Each point is reached from the start by the listed moves, each made once or not at all, plus a little noise. Is the number of moves made odd or even? Then give how often each move was made.

Moves:
(1): [2,11,-26,-25,14,5]
(2): [-28,1,23,-60,-7,-5]
(3): [10,-20,-29,36,-5,-17]
Start: [-23,-29,13,28,9,-18]
Points:
[-52,-24,35,-33,0,-22] -> odd (0, 1, 0)
[-42,-47,5,5,-2,-40] -> even (0, 1, 1)
[-10,-37,-42,37,16,-30] -> even (1, 0, 1)
[-22,-19,-11,4,25,-14] -> odd (1, 0, 0)

Moves:
(1): [-3,17,4,8,-19,18,-4,-6,-18]
(2): [-9,-11,-1,-3,22,-1,13,-6,-3]
(3): [-10,-5,9,-7,-14,-2,-3,-6,-5]
(4): [-2,-2,1,-22,2,1,-1,-12,15]
(5): [-6,-7,33,-6,2,-4,-12,31,0]
(6): [10,-3,-1,1,1,9,-8,0,-15]
(7): [-4,-25,-4,2,23,6,9,2,12]
(8): [-3,-8,5,0,5,5,6,36,-2]
(9): [11,-1,1,-4,-1,4,14,-16,7]
Start: [6,-2,12,4,-3,-16,0,14,13]
Points:
[-15,-10,60,-29,-10,1,5,0,9] -> even (1, 1, 1, 1, 1, 0, 0, 0, 1)
[22,-30,10,3,19,3,14,-1,17] -> odd (0, 0, 0, 0, 0, 1, 1, 0, 1)
[-12,-11,31,-24,-7,11,23,4,9] -> even (1, 1, 1, 1, 0, 0, 0, 1, 1)
[-14,-22,13,-10,25,9,16,-8,20] -> even (1, 1, 0, 1, 0, 0, 1, 0, 0)

Moves:
(1): [-1,9,0,-9,-18,9,3,-7,-10,-18,6,1,5,3,-8,11,16,-13,2]
(2): [-5,-1,-15,0,-10,1,-2,9,6,6,1,-10,4,8,2,2,3,-5,1]
(3): [4,-6,6,-1,7,-11,2,5,2,7,-9,2,-1,-6,10,-5,10,1,-3]
(4): [1,-10,3,-7,-5,2,-5,11,-3,8,11,3,-2,-4,2,1,-12,-3,-5]
(5): [12,5,8,9,9,-4,15,-2,3,-2,-1,2,-6,-3,7,-1,4,0,-1]
(6): [-7,-7,-2,4,5,5,10,-6,0,3,0,11,2,-8,8,-9,4,-1,-4]
(7): [-4,0,-3,-8,11,-1,-8,-1,8,7,7,10,-8,-1,4,0,-4,-4,-10]
(8): [-21,-2,-3,11,8,11,-1,2,6,9,6,4,8,-11,-9,-9,-1,-8,-10]
(9): [-11,1,-2,8,-3,1,-9,0,0,4,6,5,-6,3,0,-11,-4,6,-1]
(10): [0,7,-13,9,-14,-4,-3,-12,-2,-10,-2,3,14,-19,-1,6,2,7,4]
(11): [2,6,3,-6,-4,2,-2,-4,4,-3,4,-1,-1,1,2,-7,2,3,1]
(12): [-2,8,0,1,-17,7,2,-13,0,12,5,22,20,7,0,-5,15,1,-13]
(13): [7,4,-1,6,7,11,1,0,-6,-3,6,-11,5,7,6,-5,8,7,-1]
(14): [1,4,-6,-3,-1,-6,-5,12,-9,9,-2,-8,-9,3,8,-4,-3,9,-1]
(15): [-4,2,-2,1,-4,13,-4,1,-4,-2,-3,5,4,1,5,2,-8,-6,3]
(16): [-2,-1,-7,7,1,-4,-7,6,-8,-2,-5,-4,12,4,-5,-14,1,-1,7]
(17): [-8,2,7,-3,8,-5,-2,12,0,-14,9,-11,-4,16,-6,10,-12,8,-4]
(18): [-13,-1,5,5,0,9,-7,-4,-17,-2,11,-5,-1,3,-1,11,-16,-20,-11]
Start: [6,-3,-4,3,-5,-4,-11,6,9,-8,-1,5,11,-3,4,1,-5,6,-12]
Points:
[-39,23,-27,20,-38,32,-35,-20,2,2,39,26,49,-9,8,-12,26,-18,-54] -> odd (1, 1, 1, 0, 0, 0, 1, 1, 1, 1, 1, 1, 1, 0, 0, 0, 0, 1)
[-22,3,-28,13,-34,18,-39,-13,4,8,20,60,44,-20,19,-36,-7,6,-31] -> odd (0, 0, 0, 1, 0, 1, 1, 0, 1, 1, 1, 1, 0, 0, 1, 1, 0, 0)
[10,11,5,7,9,7,9,19,-14,-30,4,-3,8,9,33,0,14,14,-23] -> even (1, 0, 1, 0, 1, 1, 0, 0, 0, 0, 0, 0, 1, 1, 1, 0, 1, 0)

Moves:
(1): [3,13,4,-1,-3,-5,-3,-3,6,3,2,-3,17,-4,1,-3,9,-15,-9,8,-1,7,4,0,3,14,6]
(2): [0,3,0,-5,6,5,-10,0,4,-4,-1,-10,5,-2,8,-2,3,-6,-9,-2,-2,-3,0,-8,-4,-7,-2]
(3): [-6,5,-2,3,0,-3,6,2,-1,0,-4,1,-1,-2,-9,-1,1,-9,-6,-5,1,-7,8,-3,2,-2,3]
(4): [2,-1,2,-1,5,2,-2,-4,-3,-3,2,-7,-6,-4,-9,-4,-1,4,-3,2,-1,2,8,0,-2,1,-3]
(5): [2,2,-3,5,2,-4,2,-4,3,-1,4,-3,7,-6,6,5,3,1,4,7,-5,-1,-5,-1,8,-2,-2]
(6): [2,2,5,-2,4,4,6,0,5,4,-5,0,0,2,-1,1,3,-4,0,2,-2,-2,1,-5,0,3,-6]
(7): [1,3,-6,1,1,1,8,-6,2,-5,-10,-1,-4,-1,2,1,-3,2,2,0,-9,3,10,7,-3,-1,-9]
(8): [1,-8,-4,-4,-2,1,-2,6,-4,1,-6,1,-9,0,4,5,0,6,2,-1,5,0,-7,4,-6,-4,8]
(9): [-2,-5,15,-6,-3,6,-11,-7,-2,-2,1,-5,8,-1,-6,0,-1,-13,1,-4,7,-3,-3,-5,3,-4,-1]
(10): [3,-2,6,8,-4,3,-7,6,-7,4,3,1,-3,0,3,4,-2,1,-11,1,3,-9,-4,8,0,6,8]
(11): [3,2,2,0,-2,6,2,-2,3,3,3,-8,5,-12,2,0,-11,-8,-7,0,2,2,4,1,15,-2,-7]
(12): [-1,3,-3,-9,-6,1,-5,0,10,-7,-4,11,-3,1,6,-1,1,-6,6,-4,0,1,5,-8,9,-8,6]
(13): [1,0,0,2,2,-5,0,3,0,-7,-4,-2,-7,1,-3,-1,-3,1,-3,4,2,-2,-1,-4,1,5,-5]
(14): [0,0,-2,4,2,-3,-4,0,1,7,0,3,1,3,1,13,-3,-2,-2,2,5,0,-1,-4,-6,0,-3]
(15): [2,0,2,4,2,-11,3,-6,-6,5,-1,-2,0,2,0,1,6,1,-6,-5,3,-4,-2,-1,3,-7,3]
(16): [5,-7,-11,0,-4,10,4,10,-4,-6,-3,3,-4,5,5,-1,5,9,4,-3,12,-1,2,2,-1,-1,5]
(17): [4,0,-1,-3,5,-8,2,9,-4,2,-2,12,-1,1,0,1,-1,-4,-2,0,4,-8,5,5,6,1,-9]
(18): [-6,-2,-6,-4,1,4,-3,-1,4,-3,-1,-5,3,-3,-2,2,2,-4,-6,-6,-4,5,-2,-2,3,9,-4]
(19): [-10,9,6,0,8,-3,3,-5,-3,2,1,1,-4,-6,3,1,5,-1,-1,2,0,1,4,-3,5,-3,0]
(20): [-4,-1,3,-4,1,2,3,-4,1,7,0,-1,8,-1,3,-5,-2,-4,1,0,4,-9,7,-7,3,5,0]
(21): [0,4,10,-4,2,-4,-2,2,8,-9,4,-1,1,-5,-2,10,-4,7,1,-8,-6,6,-3,10,-1,-5,-1]
(22): [-1,-8,-1,-8,0,3,1,5,-10,-7,2,-4,-2,7,-2,4,1,3,-6,-1,-1,0,-3,-4,-2,2,-1]
(23): [2,-1,0,0,10,0,10,-4,5,-8,2,-1,-3,2,-5,8,-2,-13,-4,-7,-6,0,-9,-7,-4,3,3]
(24): [3,7,-5,0,-2,3,3,-1,0,6,1,-12,3,0,-2,2,-2,-2,3,1,2,-3,2,0,2,10,-8]
Start: [1,-7,-4,3,-13,6,13,-2,-10,-1,0,0,4,11,6,14,-6,14,-7,-14,10,3,6,-8,-15,-17,-6]
Points:
[16,22,-5,1,4,-9,29,-8,-4,-17,1,-2,1,-6,13,39,10,-4,-23,-20,7,-3,23,3,11,-11,-7] -> odd (1, 0, 0, 1, 1, 0, 1, 0, 0, 1, 0, 1, 0, 0, 1, 1, 1, 0, 1, 0, 1, 0, 1, 1)
[10,28,-5,6,20,2,30,-9,2,-3,-3,-33,17,-22,6,55,2,-31,-60,-25,7,-9,27,-12,11,-1,-33] -> even (1, 1, 1, 1, 1, 1, 1, 0, 0, 1, 1, 0, 0, 1, 1, 1, 1, 1, 1, 0, 1, 0, 1, 1)
[1,7,10,-19,-3,4,15,-14,1,-13,-6,-18,0,-20,10,27,-24,-4,-4,-15,17,-8,32,-10,23,-26,-38] -> odd (0, 0, 0, 1, 1, 0, 1, 1, 1, 0, 1, 1, 1, 0, 0, 0, 1, 0, 1, 1, 1, 0, 0, 1)
[3,-13,-8,12,-10,1,16,-1,-21,-4,-4,-8,4,13,17,33,-17,15,-24,-2,10,-15,9,-16,-14,-3,-18] -> odd (0, 0, 0, 0, 1, 0, 1, 0, 0, 1, 0, 0, 1, 1, 0, 0, 0, 0, 0, 1, 0, 1, 0, 0)
[-12,-4,-7,-12,6,-5,19,-1,-15,-25,-13,-7,-19,15,7,28,6,-10,-33,-34,12,-11,1,-43,-11,-40,8] -> odd (0, 1, 1, 0, 0, 0, 0, 1, 0, 0, 0, 1, 1, 0, 1, 0, 0, 0, 1, 0, 0, 1, 1, 0)
[8,10,18,-5,-7,15,24,-5,-20,8,10,-33,17,-8,7,25,1,3,-42,-14,25,-7,27,-11,10,5,-11] -> even (1, 0, 0, 1, 0, 1, 0, 0, 0, 1, 1, 0, 0, 0, 1, 1, 0, 0, 1, 1, 1, 1, 0, 1)
[14,0,-26,2,-7,8,36,-5,-2,-11,-12,-19,11,5,17,24,-1,-1,-6,-5,14,-2,9,-15,-13,11,-9] -> odd (1, 0, 0, 0, 1, 0, 1, 1, 0, 0, 0, 0, 1, 0, 0, 1, 0, 0, 0, 1, 0, 0, 1, 1)
[6,-1,11,-2,-21,15,16,-1,-11,-22,0,-26,27,-8,6,28,-14,-13,-38,-14,20,-10,23,-7,13,-4,-10] -> even (1, 0, 1, 0, 1, 0, 1, 0, 1, 1, 1, 0, 1, 0, 0, 1, 0, 0, 0, 1, 1, 1, 0, 0)
[9,4,-8,-9,-6,-19,22,-2,0,9,-30,16,5,15,19,26,-1,-11,-20,-7,21,-9,27,-23,-4,-11,-16] -> even (1, 0, 0, 0, 0, 1, 1, 1, 0, 0, 0, 1, 1, 1, 1, 0, 1, 0, 0, 1, 0, 0, 0, 0)
